Rows are points. The window is the flat piece filled in between its corners: a triangle in 3 columns, a solid with four corners in 4, and so on. A path goes straight from each point to the next, and from the last back to the first. List the points from which the path goes on through the window.

Window:
array([[-38,  -8,  21],
       [-28,  30,  13],
       [ 78, -59,   2]])
Path:
(1): [-40,  -4, -18]
(2): [-22, -36,  -8]
(3): [ 6,  0, 65]
(4): [ 32, -37,  49]
(5): [ 35, -68, -26]
(6): [-47,  -7, -33]
(7): [-17,   2,  68]
(8): [ 41, -27,  71]
(9): [ 28, -21, -42]
(10): [-31,  -7, -23]
(11): [-18, -13,  71]
(12): [ 54, -23,  33]
(13): [ 62, -40, -19]
(14): [ 88, -49, -50]
(15): [ 78, -48,  30]
(16): [-20,  -9,  80]
Through the window after points: 6, 8, 10, 16

Window:
array([[ 55, -37,  53,  23],
       [ 38, -67,  15,  13],
       [-53,   2,   7, -59],
       [-42,  32, -30, -42]])
Path:
(1): [-52,  -8, -15, -30]
(2): [ -7,  -1, -10, -94]
(3): [ 51, -62,  23, -16]
(4): [ 11, -55,   6,  32]
(5): [-47, -37,  13,  24]
(6): [  3, -20, -20, -63]
(7): [ 87, -61,  19, -20]
(8): [ -9, -59,  11,  30]
(9): [-84, -29,  12,   3]
(10): [  5, -23, -18, -43]
(11): [ 94, -65,  23, -20]
(12): [  4, -76,  44,  36]
Through the window after points: 3, 7

Window:
array([[ -44,   61,  -67,  -77,  -67,  -11],
       [ -68,  -13,   11,  -83,   -2,  -22],
       [   4,   37,   63,   -6,  -87,  -63],
       [ -11, -100,  -62,   46,   33,   -3],
       [  36,   31,   40, -123,   13,   27],
       [ -16,  -16,    7,   47,   23,   11]])
Path:
(1): [ -1,   5,  -6, -26, -83,  22]
(2): [-33, -10,  -3, -23, -73,  60]
(3): [ -4,  39, -38, -17,  13, -46]
(4): [-13, -15,  37, -41,  17, -39]
(5): [-11, -26,  54, -16, -19,   9]
(6): [-20, -37, -12,   3, -56,  19]
(7): [  4, -24,   0,  15,  22, -54]
(8): [ 39,  38,  12, -21,  59, -56]
Through the window after points: 6

Window:
array([[ -13,  -73,   -1,   50,   47,   -7],
       [  -4,   76,  -23,   23,  -20,   40],
       [  10,   -1,   45,   55,   56,  -32],
       [-105,   18,   65,   85,   66,  -27],
       [ -79,  -16,  -23,  -33,   51,  -27],
       [  40,  -28,   59,  -32,  -30,  -44]])
Path:
(1): [-59, -23, -25,  11,  15, -91]
(2): [-41,  -7,  17, -33,  28,  33]
(3): [-30,   4,  64,   8,  42,  25]
(4): [-74,  30,  18,  49,  14, -83]
(5): [-20,   3,  -9,  43, -31, -37]
(6): [-8, 16, 31, -6,  7,  5]
(7): [-13, -46,  24, -34,  29,  26]
(8): [ -8,  -6, -21,  63,  26, -89]
(9): [-39,  21,  -6,  50,  12, -26]
(10): [-43,  17,  14,  24,  59,   6]
(11): [-48, -11,  52,  28,  56,  11]
(12): [  4,  31,   2, 107,  57, -79]
(13): [-26,  46,  -6,  50, -26, -54]
(14): [-24,  33,  27, -20,  61,  49]
(15): [-25,  -1,  37,  40,  73,  73]
(16): [-28,  -5,   7,  57,  44, -36]
Through the window after points: none

Window:
array([[  59,  -46,  -47,  -15,   86,  -88,    1,  -40],
       [  75,  124, -156,  -49,  -36,   64,   26,    7],
       [  66,    5,   68,    4,  -54,   37,   15,   -7],
       [  24,    8,   91,   -8,   -4,    1,  -60,  -41],
       [ -37,  -32,   52,    0,  -30,    1,   12,  -56],
       [ -13,   16,   81,   21,   22,   52,   29,  -31],
       [ -10,  -46,   54,   16,   -9,   35,  -35,   23],
       [  18,   27,  -54,   47,   16,  -57,    6,   -7]])
Path:
(1): [ 24,  37,  55, -48, -24,   3,   7,  35]
(2): [ -4,  35,  14, -23,  -3, -14,   0,  16]
(3): [ 23, -26, -21,  67,  17,  21,   5, -90]
(4): [ 49, -10,  38,  40, -16,  45, -11, -38]
(5): [  6,  18,  53, -46,  12, -29,  33,   8]
(6): [ 18,  46, -28, -41,  23, -55,  22,  59]
(7): [  68,  -35,   -5,   12,   26,    9,  -39, -108]
(8): [ 15,  -6,   0,  38,   8,  41,  13, -41]
(9): [  9,  59,  79, -17,  -3, -65,  11,  36]
(10): [-21,  -2,  36, -11, -15, -15,  14, -17]
(11): [  23,  -33,   10,   24,  -16,   57,   -3, -103]
(12): [ 30, -29,  26,  62, -15,  35,   2, -64]
Through the window after points: 4, 6, 8, 10, 12

Window:
array([[  15,   55,   69,   63, -111,  -36,  -31,  -32,  -11],
       [-124,   39,  -59,   65,  -79,   -1,   -9,   15,   11],
       [  38,  -50,  -26,   24,  -10,  -16,  -27,  -25,  -11],
       [ -40,   -6,  -28,  -49,   25,    9,   34,   76,   34],
       [ -31,   -1,  -29,   35,   32,   71,   19,   58,   -1],
       [  34,   25,   80,   48,  -19,  -45,   14, -108,   24],
       [ -23,   34, -105,   20,   50,   19,  -23,   85,   41],
       [  21,  -47,  -13,   87,   42,  -64,   -7,   45,   -9],
       [  15,    9,   96,   24,    9,  -52,  -59,  -77,  -36]])
Path:
(1): [-15,  75, -67, -17,  39,  -4,  46,  23, -39]
(2): [-13,  21,   4,  44,  -3, -32, -10,   7, -40]
(3): [  9, -26,  17,  45,  26, -23, -38, -22,  57]
(4): [-12, -36,  87,  54, -37,   2, -57, -29,  67]
(5): [ 14,  29,  18,  30,   4, -38,  17, -33, -42]
(6): [  0,   0,  -6,  30,  27, -33,   6, -18, -18]
(7): [ 10, -43,  39,  53,   6,   7, -31,   3,  71]
(8): [-33, -56,   0,  58,  35,  23, -63,  24,  60]
(9): [ -6,  26, -51,  27,   5, -29,   3,  54, -27]
(10): [-26,  20, -55,   2,  15,  -8,  20,   6, -66]
(11): [-13, -32,  18,  61,  18, -13, -44,  36, 104]
(12): [-23, -32,  22,  26, -19,  11, -23,  44,  49]
Through the window after points: 2, 12
